Each wall is flat, endless, passes through zero and stands at right angles to its row. A trip goes straight from one point to another. List the walls that it crosses, first one first.
In the rows, 128 means zero.

Walls:
(1): [113 122 130]
(2): [121 175 110]
(3): [154 136 135]
(4): [174 118  72]
(5): [172  75 102]
(6): [ 95 111 116]
Trips:
[126 155 159] to [127 150 141] -> none
[125 128  70] to [109 147 119] -> 1, 5, 4
[152 159 147] to [ 86 124 126] -> 1, 3, 6
[115 119 159] to [ 69 185 139] -> 2

Walls:
(1): [145 193 138  94  95 198 171 129 127 151 150 105 154 145]
(2): [118 116 105 137 107 144 191  63 127 147  67 143 154 131]
(3): [154 167 152 108  84 135 121 112 109 106 128 114 145 132]
(4): [143  78 157 167 118  94 117 134  96 129 123 137 113 132]
(5): [103 116 144 128 167 145 107 114  93 201 149 160 144 145]
(6): [121 146 143 175 114 109 111 150 130  95 112  97 111 138]
(7): [115  76 146 125  46  90 101 138 127 132 125 139 128 121]
(8): [135  95 101 161 188 141 140 180 116 115 103 140 151 159]
Trips:
[152 143 159 106 134  82 176  94  91 140  82 123 152  90] to [142 132 170 136 153 114 130 103 126 128 154 116 133 144] -> 5, 2, 6
[137 149 104 177 155 134 141 149 161 174 125 103 109 113] to [143 101  94  95 153  80 139 156 132  98 125 172 162 142] -> 1, 5, 6, 4, 7
[120 124 166 156 134 113 124 156 154 118 143 108 118 148] to [174 126 113 185 148 111 143 170  55 148 118 112 121  72] -> 7, 5

Walls:
(1): [107 133 103 121 102 117 190 115 108 156  84 161 106 144 163 137  75 182
 135 148 167 104 121 147 131  98 175 129 149 147 133 152  99 112 128 136
 127 129 169  95  67 132 121 119 131 119 143  69]
(2): [145 155 112 145 136 111 145 132 155 136 102 140 124 153  83 156 124 144
 109 154 168 183 134 111 144  93 136 145  79 122 127 145 158 192 170 135
 154 139 122 139 111 140 169  97 146  93 192 116]
(3): [139 120 126 129 131 148 141 126 145 139 148 111 156 104 149 137 124 102
 115 128  98 102 108 103 122 149 140 137 118  86 114 126 129 101 180 153
 150 139 163 173 126  95  95 147 109 168 152 122]
(4): [ 78 160  87 121 125 172 103 166 134 161 138 155 148 152  98 145 136 152
 134 133 104  73 164 100 131 144 146 114  69 151 105 114 186 146  48  85
 167  78 130 139 111  97 135  82 120 129 141  85]
Trips:
[124 131 130  83 187  81 138 167 115 119 149 154 170 111 158 101 115 138
 103 124 111 126 132 122 115 137 119 105 131  80 148 120 111 116  74  99
 125 125 168  22 117 113  97 131 136  78 111 137] to [ 71 171 122 122 131 142 137 139 109 136 124 158  69 110 165 117  80 128
 108 186 164 203 144  94 153 100 103 110 147 125 128  85 136  77 138 128
 102 121 130  86 124 123 151  84 136 165  96 154] -> 4, 2
[185 120  96 115 139 100 123 133  93  90 119 138  71 140 117 207 109 179
 120 149 127 116 135 133  91 192  73 135 136 135 119 137  71 172 113 111
 137 198 124 139 121 125 142 139 176 107 113 139] to [ 85 121 111 113  64 218  97 141  76 107 149 135 168  63  80 114 118 129
 149 161 127 175 123 144 142  79  89 137 107 174 166 114 104 150 179 142
 122 170 140 165 117 126 127 115 143 141 147 120] -> 1, 3
[176 135 116 147  82 107  66 129 134  99 118 127 160 153 152 176 181 109
 155 169 102 125  93 150 125 129 138 105 136 122  98  71 139 140 128 142
 133 116 141 174 139 120 124 112 112 159  80 124] to [151 112 133 142 116  86  95 167 106 120  94  98 165  95 123 125 116 129
 145  88 182  96 108 141 137 148 131 217 117 155 175 122 104 129 136 156
  88 114 120 171 107 146  80 134 112 136 119 112] -> 4, 1
